Each row of a before or after table is a point. The points were changed in one or more steps. Then noise was added and the rows were shuffled. The steps act on how far a point lies along the listed directions, d1 being the first. Write out the steps. A step turns or swaps two directions, mirrors them in a line or flattens them onto one, adds a multiple of one to another, or multiplies one. Angles are multiples of 10 degrees, from the lower direction toward the higher: turns from -170 to 170, lines from 10 to 170 but not 90. Use the fewest steps. Two steps may share a direction if one is a turn and the other turns, adds or multiplies; they go together, in the order done. Otherwise the lowest direction goes first.

Directions:
(1): [-25 -54]
(2): [ 54 -25]
Before (14 x 2):
[[-12  68]
 [-18  70]
 [  1  95]
 [-30  24]
 [-14  45]
 [ 60  19]
 [  0  20]
 [ 61   6]
 [-31  78]
 [ 64 -25]
 [ 22  12]
 [ -2 -17]
 [ -1 -39]
 [ 24  37]]
After, 14 rows:
[[-22 -26]
 [ 33 -63]
 [-14 -13]
 [ 60 -28]
 [ 34  60]
 [ 43  14]
 [ 30  64]
 [ -8  38]
 [ 26  81]
 [ 30  -3]
 [ 63  76]
 [ 12  15]
 [ 17  46]
 [ 51 -34]]
Steps: turn d1 and d2 by -40 degrees

Directions:
(1): [-36 -16  -5 -74]
(2): [-23 -54 -55  26]
(3): [ 50  24 -58 -26]
(4): [-52  58 -28  15]
Before, 10 rows:
[[ 63   3 -33  31]
 [ 34   0 -55  57]
 [  5  15  16  31]
 [  9  57   5  35]
 [ 13  16  31  41]
 [ 33 -59 -22  10]
 [  2  -3  26  -2]
 [ 34 -47  -4   1]
 [ 13 -34 -11 -11]
 [ 49 -53 -39  14]]
After, 10 rows:
[[-36 -25  13 -16]
 [ 70  64 -13 -73]
 [-27 -28 -49 -30]
 [ 31  27  13 -10]
 [-14 -28  33  11]
 [ 41  47  21 -45]
 [ 39  21  27 -31]
 [ 62  32 -76 -96]
 [ 19  58 -62 -89]
 [-49 -43  29 -21]]
Steps: multiply d1 by -1; mirror d2 and d4 in the line at 70 degrees; multiply d3 by 2.5

Directions:
(1): [ 25  71   9   1  -1 -70]
(2): [ 52  19 -59   6  57  30]
(3): [-19  43  65  17  45  44]
(4): [ 48 -44  34  68  10 -22]
Before:
[[ 22  57   5 -11  10  10]
 [ -8 -59  67  47 -24  -3]
 [ 10 -57  32  33 -46 -23]
 [-15 -38  60  46 -35 -49]
 [-11  47  40  -5  37  37]
 [ 13 -29 -33  -7  19  20]
 [ 25 -68  51  31 -38 -59]
 [ 17  28   1  -2  37  26]
 [ 19  24  -4 -10  -1   3]
 [-12  34  10   0  25  26]
 [ 38  -7 -12  15  10  25]
 [-14  42  -8 -49  21  24]
 [-10  48 -19 -19  -4   3]
 [-32 -95  45  17 -45 -14]]
After, 14 rows:
[[-17  36  35 -15  -9  22]
 [-28  16  26   2   5  19]
 [-33  17  31  -1 -26  -1]
 [-27  20  53  -3  18  37]
 [ 68 -23 -37  37  14  -2]
 [ 90 -28 -37  26  46 -12]
 [-28  23  18 -29   7  26]
 [-38   2  55 -26 -20   1]
 [ 62 -17 -17  62  48  -7]
 [ -3  15  14 -14 -10   7]
 [  8  18 -25 -26  -7  22]
 [-12  -4 -32 -33 -11  -5]
 [ 66 -65 -32  47  21 -24]
 [ 65 -24 -24  44  44  19]]
Steps: turn d1 and d3 by 30 degrees; multiply d1 by 0.4; turn d2 and d4 by -90 degrees

Directions:
(1): [ -8 -44 -47  32   9  32  -7 -20 -95]
(2): [-81  -4 -64 -16   3 -47 -35  33  15]
(3): [ 14 -55 -14 -56  36 -16  81  34  -3]
(4): [ -9 -37 -18 -29 -95  59   4   9  26]
(5): [-11 -71  32   9  56  41 -53   8  42]
Before (13 x 9):
[[-59  17 -19  42 -37  13 -95 -32  -6]
 [ -3  52   3   5 -56   0 -14   5  13]
 [-11  26 -24 -40 -44 -35  34  27  22]
 [-35  17 -42 -27   6 -45  36  23  -9]
 [-27 -12 -15 -29 -10 -26 -22  30  45]
 [ -6  30  -5 -23  55 -77   7  19  14]
 [-38 -10 -25  -3  -8   7 -18  16   7]
 [-11  10 -35 -12 -34 -11  60  10  21]
 [-13 -16 -19 -10 -15  -9  -8  19  24]
 [ 56  21  25   5 -43  19  10  -9   0]
 [-12  24 -13  -3 -25 -21  29 -16 -20]
 [-26  16 -15   2  14 -42 -27  18  28]
 [-25  25 -14 -20  35 -76  41  25 -30]]
After (13 x 9):
[[-10  47  34  18   9 -14 -52   5  42]
 [ 19  42  29   6  25 -17  17  -2   6]
 [ 16  89  32  49 -25 -16 -30 -59 -20]
 [ 17   7  66  -6  58 -22 -18  17  79]
 [ 56 -37  36 -20 -17  51  17 -10   4]
 [-19 -27  22  14  21  15 -23 -19  19]
 [ 49  40  55 -17  26 -43  24   7  46]
 [ 27 -27  54   0  47  27  13  -4  29]
 [ 30 -69  58  -3   9  64  14  -5  -5]
 [ -5  -6  26  16  63  -8   4   6  65]
 [ 47  20  37   8  -8   2  16 -10  19]
 [ 26  24  24  -1  24 -34  10   6  30]
 [-32  -6 -30   2  -8 -18 -55  24  16]]
Steps: turn d2 and d4 by -150 degrees; add 1 times d4 to d1; mirror d3 and d5 in the line at 10 degrees

Directions:
(1): [  1  51  10  24  47  50 -23 -15  21   7  -1 -52]
(2): [ 20 -12  -2  95 -18   2   8  11 -10 -40   8   1]
(3): [-78  21  40   7 -20  -2  16 -46 -10 -27   8   8]
(4): [ 31 -41  39 -15 -34  40  31 -24 -14  15  28 -43]
(5): [ 14 -31 -37   1  25  23   8 -71  38 -14   4  38]
Before, 8 rows:
[[  4   5  40 -31 -36  19  -1  43 -22   4  -3 -43]
 [ 30   4  -5   9 -21 -12  -5  46 -19  35   2 -12]
 [-44  -7  61  41   4   2   9 -60 -13 -30  14  12]
 [-68  40  19 -28 -32 -23   6 -28  -6 -27   2  27]
 [ -3  33  -6  15  24   1 -12 -43  10   7  -8  11]
 [-22   5   5   0   5  21  11 -80  28  -5   2   1]
 [ 44  13  39 -18 -26  10  11  50 -36  39   2 -48]
 [-14  58  16   0   4 -12  -9  41 -11  20  -8 -34]]
After:
[[ -4 -20 -24   9  -7   9  14 -64  21   2   9  34]
 [  8  38  33  -7 -15 -11  -8  56 -20  32  -8 -63]
 [ 46 -42 -21 -35   5  54   5 -49  34 -12   1  10]
 [ 26  10 -50  -5  42  24  -1 -46  48   4  -5  21]
 [ 41 -35 -11 -12  13  53  36 -94  25   0  14  22]
 [ 57   9 -43 -35  -6 -18 -21  55   3  19  -8   9]
 [ -2  47  11  16  16 -13 -20   9 -11  24  -9 -17]
 [ 70 -12  24  32  18  -8 -21  63 -26  26  -3 -26]]
Steps: multiply d5 by 1.3; turn d3 and d5 by -160 degrees

Directions:
(1): [  5  -7 -10 -12  20  11  54 -11  95 -63  16  30  50  -5]
(2): [-69   9  52  22 -23  31  46  12   0  -7 -40 -57  10 -62]
(3): [-18 -62  42 -94   8  50   9  -6 -32  -8  19  -9   7  39]
(4): [-59 -15  -3  35 -58  34 -45 -41 -15 -22  -1  79  21   4]
(5): [  8  81  -1 -64 -52  25 -19 -41  44   3 -24 -13 -41  10]
(6): [-22  60  53  22  38  18 -18  58   8  -3 -21  17  25  80]
Before:
[[-56 -42  11  42 -29   4  -9   6 -63  17  -9 -14   6 -39]
 [-37  23  -2  38 -20  17 -41  -5 -20  14 -33  30 -12  31]
 [  3  13 -14 -25 -15   5   3 -10  37 -25  19  18  21  -9]
 [ 25  16 -27 -19  27  -5   3  10  27  -6  15   5  10  31]
 [ 30  46  -3 -57   3 -12   9  -2  41   7 -10  -9 -18  -2]
 [-60 -24  37  56   3  -2  40  17 -17  -7  -4 -18  49 -59]
 [-26   4  16 -23 -16  45 -15 -10   5 -43  12  50  26  54]
 [ 12 -14 -15   1  14 -13  32  20  59 -30   2   1  35   0]
 [ 28  47  13 -26  14  -2  24 -14  65 -20  -1 -10  -4  26]
 [ 13  16  31 -29  14   6 -15   6  -4  13 -10  -4 -18  40]]
After:
[[ 17 -16 -12 -44  36  13   7  15   7  -5  32   8   8  49]
 [ -4 -11  11 -82  -7  32  12  -9  22 -29  27   4  20   5]
 [-62  15 -11  95 -58 -19 -27  -5 -32  18 -27  -7  -3 -68]
 [-80 -26  45  43 -17  16  24   1 -18  -6  -3  -8  52 -52]
 [ 35  20  15  -2  30 -20 -20  12  -2  12 -12   2 -17  37]
 [-19  -4  22 -80 -11  62 -24 -19   2 -44  21  42  18  84]
 [ 33  19  12 -71  32 -14  24  12  27   6   2 -20  -7  -1]
 [-13  71 -36  59 -24  -9 -56  -8   6  23 -40  30 -33  22]
 [ 32  -8  34 -82  36  13  33  -2  44 -18  18 -22   1  52]
 [ -7 -73  22 -68  16  30  34  10  29 -37  18   2  46  32]]
Steps: add 1.5 times d1 to d3; add -0.5 times d6 to d2; turn d4 and d5 by 30 degrees

Directions:
(1): [  6   0 -33   2  11 -49  13   5  43 -11 -32  95 -78  35  50 -43 -16 -39
 -33  32]
(2): [-30  -7 -73 -15  14   9  46 -90 -10  20  25 -36   8  31  87  -8  39  33
  26  14]
(3): [ 90  60  10  63  38 -31  16 -22 -68   2  23  18   4  10  12  43   5  39
 -58  13]
(4): [ 48 -34 -59 -77 -69 -44  25  29 -10  34   3 -10 -20 -13 -35  47 -19  44
  -6  53]
Before, 12 rows:
[[ 32   3 -55 -20 -13 -44  20  -3  -7  26  -7  15 -36  16  20  17   1  20
  -21  27]
 [-10 -16 -29 -37 -36  16  20 -33 -14  28  13 -78  36 -40 -27  49   9  34
   48   6]
 [ -4 -27 -17 -63 -39 -13  12  20  46  16 -34  38 -32  10   8 -14 -23 -23
   22  32]
 [  0  -5 -38 -37 -46  -4  18 -27  -6  29  24 -30  -2  -4  -4  25  -5  48
    6  49]
 [ 53  20 -33   4   7 -54  42 -37 -28   7  32  30 -24  21  16  11  13  34
  -29  27]
 [ 43  13 -29   4  -5  23   8 -29 -21  23  35 -28  18   1   4  37  14  39
   12  18]
 [-23   8  28  24  23  -2  -8   8  13   2  -3  31 -24  -7  10 -30  -5 -31
  -19 -13]
 [-41 -16 -43  11  31  12  12 -66  47 -40  -9  -6 -12  46  86 -52  26 -18
    9   3]
 [  6  -3 -39 -15  11  -5  28 -33   2  22  11 -14  -5  19  36 -16   4  31
   15  22]
 [-39 -41 -31 -64 -46  14   4 -21   6  35  33 -77  31 -43 -13  27  11  30
   55  21]
 [ 49  22 -45 -19  26 -44  27 -24 -32   4  -7  12 -37  21  21  17  12  31
  -39  43]
 [  7  18 -49  11  31 -29  32 -55   6  -4  22  32 -37  41  75   8  12   9
   -8  34]]
After:
[[ 21   0 -47 -18  -6 -55  38 -25   7   0  11  50 -51  30  28 -17   5   9
  -15  33]
 [ 41  37  10  17  19  15  29 -48 -46  19  17 -26  43  11  31  33  17  36
    7   6]
 [ -2 -26 -54 -39 -29  13   1  -2  43  18   0  10 -24  12  15  -7  -2  -9
   27  33]
 [ 19   9 -53 -32  21 -42  27 -22  -6  -1 -20  25 -54  27  42  -5  14  12
  -31  47]
 [-27 -10 -47 -37 -35   4  19 -48   8  25  20 -26  -6   6  25   2   6  35
   15  43]
 [ 59  11 -37 -17  -9 -56  22   6  -6   6  15  41 -44  14   4  49 -22  23
  -32  53]
 [ 35 -11 -32 -36 -15 -22  21   5  -2  24   3 -12 -12   3  -6   3 -17  35
    4  31]
 [ 17  13 -55  -5   6 -33  27 -32 -13  23   0   6 -25  26  46   9  18  23
  -14  16]
 [ 94  -5  -4 -13 -34 -38  -6  40 -19 -18   1 -17   4 -15 -60  56 -22  39
  -45  32]
 [ 12  21  41  34  17  -5 -13  21 -17   6   7  21 -11 -19 -14   5  -7 -10
  -33 -14]
 [-51 -36 -46 -59 -44  16  19 -32  28  23  -7 -56  13 -26  -3  15   8   3
   67   9]
 [-49 -39 -32 -62 -41  19   3 -32   6  31  32 -76  34 -38   0  22  18  27
   57  17]]
Steps: mirror d1 and d3 in the line at 40 degrees; swap d2 and d4

Directions:
(1): [-40 -67  -5 -29 -27  35  38  40   2  -1 -20   6 -19  31  85 -47  24  52
  -4 -26 -68 -24  54  71]
(2): [  1 -30  67 -86  24 -95 -14 -33 -55 -17 -48  -9  25  -9 -20  29  -8  14
  51  52 -43 -30   1  26]
Before (14 x 24):
[[-25 -23 -24   0 -18  45  -5  38   3 -11  14   1 -14  32  57 -47  26  17
  -19 -39  -7 -13  23   9]
 [-10  12 -43  51 -18  50   3   7  23   1  14   1   7  20  27 -27   7 -17
  -24 -44  15  22   7 -15]
 [  6 -22  23 -27  10 -20  -6  -1  -4   4  -6  -9  -2  -4 -31  31 -12   8
   27  13  -1   2 -16   1]
 [ -2 -14 -32  24 -25  52  50  48  30   9  22   6 -20   3  46 -43   6  47
  -35 -32  -5   9  24  21]
 [-11 -15   6 -38 -15 -24   0   4 -10  -2 -30 -11   6 -13   3   1  -3  17
   20  16 -15  -3   4  16]
 [ 20  17  44 -57  38 -61 -27 -26 -47  -9 -35 -16   5 -24 -44  38  13   2
   31  53 -13  -4 -15   8]
 [ -7 -25  42 -70  -8 -62  25 -18 -63 -19 -39   6  25  17  12  14   3  29
   39  13 -65 -43  13  31]
 [-12 -44  20 -54  -7  -7   3  18 -33 -10 -16  17 -11   3  35 -17  -5  37
    1 -10 -47 -34  24  60]
 [ 11  -1  43 -39  29 -95  -9 -54 -49  -8 -23   5  22 -24 -59  44 -31 -16
   58  59   0  -5 -34 -41]
 [  0  -5  47 -77   6 -92  -4 -29 -40  -8 -39   4   9   0   4  14  -9  18
   32  55 -43  -5  -2  36]
 [ 24  10  40 -40  40 -86 -25 -45 -50   0 -11 -10  17 -21 -46  46 -27 -24
   33  39  -1  -8  -8 -19]
 [-23 -57  48 -44  14 -26   5  -5 -26 -18 -40  -1   2   4  32   3   8  34
   27  12 -59 -24  44  60]
 [  5   9 -12   0  11   7 -24 -11  27 -17  10 -11 -10  -6 -27   0   2  -9
    5 -18  10   5 -35 -17]
 [  4  -6 -24  10 -23  44  12   0  27  16  27   8  -4 -10   7  -6   7   8
  -27 -19  -1  -5   8   8]]
After:
[[ -8  -6 -22   2   3  28 -12   4  36 -17  10  -8 -17   5  -3 -17   9   4
   -5 -31  -3   2 -18   1]
 [ 19  -1  43 -54  22 -58 -29 -22 -48 -14 -13  11  10 -21 -35  27 -25   2
   18  22  -7 -24 -16  14]
 [-29 -36 -10  -7 -19  15  12   9  -6 -10 -21   0  11  29  56 -33  11  15
    1 -29 -40  -6  34  33]
 [ 32  50  27 -15  13 -68  -8 -47 -48 -14  -1   3  34 -10 -66  51 -20 -26
   26  25  15 -10 -39 -47]
 [ 13  -2  -1   7   5   6  -7   3  14  10  14  -8  -6  -7 -41  28 -14  -5
   11  -1  25  15 -25 -20]
 [ 21  53 -32  68   9   6  -3 -27  14  12  38  13   0 -23 -62  23 -28 -48
    1   6  68  35 -50 -92]
 [ -5 -45  25 -53  -6 -28  39  25 -19  -6 -21  -1   0  -2  36 -23   2  64
   10  11 -49 -18  29  52]
 [  3  14   2 -18  -6 -27 -13  -8  -5   2 -16 -12   9 -26 -28  16 -13  -6
   14  20  15   8 -18 -15]
 [ -3 -31   1 -30 -18  13  14  -5   8   8   5   5   0  -6  17  -3   9  23
   -8  -5 -31 -22  20  32]
 [ 34  71  12  -1  14 -63 -29 -43  -4   3   7   3  12 -22 -55  35 -25 -33
    4  45  41  33 -48 -40]
 [ 33  56 -26  53  25   2 -22 -23   3  14  42  -2  -2 -18 -46  28 -25 -51
  -18  -6  62  27 -23 -65]
 [ 34  71 -10  27  30   5 -30 -14   1   8  17 -10  -8 -31 -62  32   9 -31
  -10  22  53  33 -38 -45]
 [-20 -38  28 -60   3 -29 -18   8 -38 -22 -19  -6   8  23  36 -21  20  25
   18   0 -34 -32  20  22]
 [ 15   6  57 -20  41 -64 -32 -47 -29 -17 -24  -8  22 -25 -49  51 -16 -13
   33  41   3  -3  -6  -6]]
Steps: turn d1 and d2 by 80 degrees
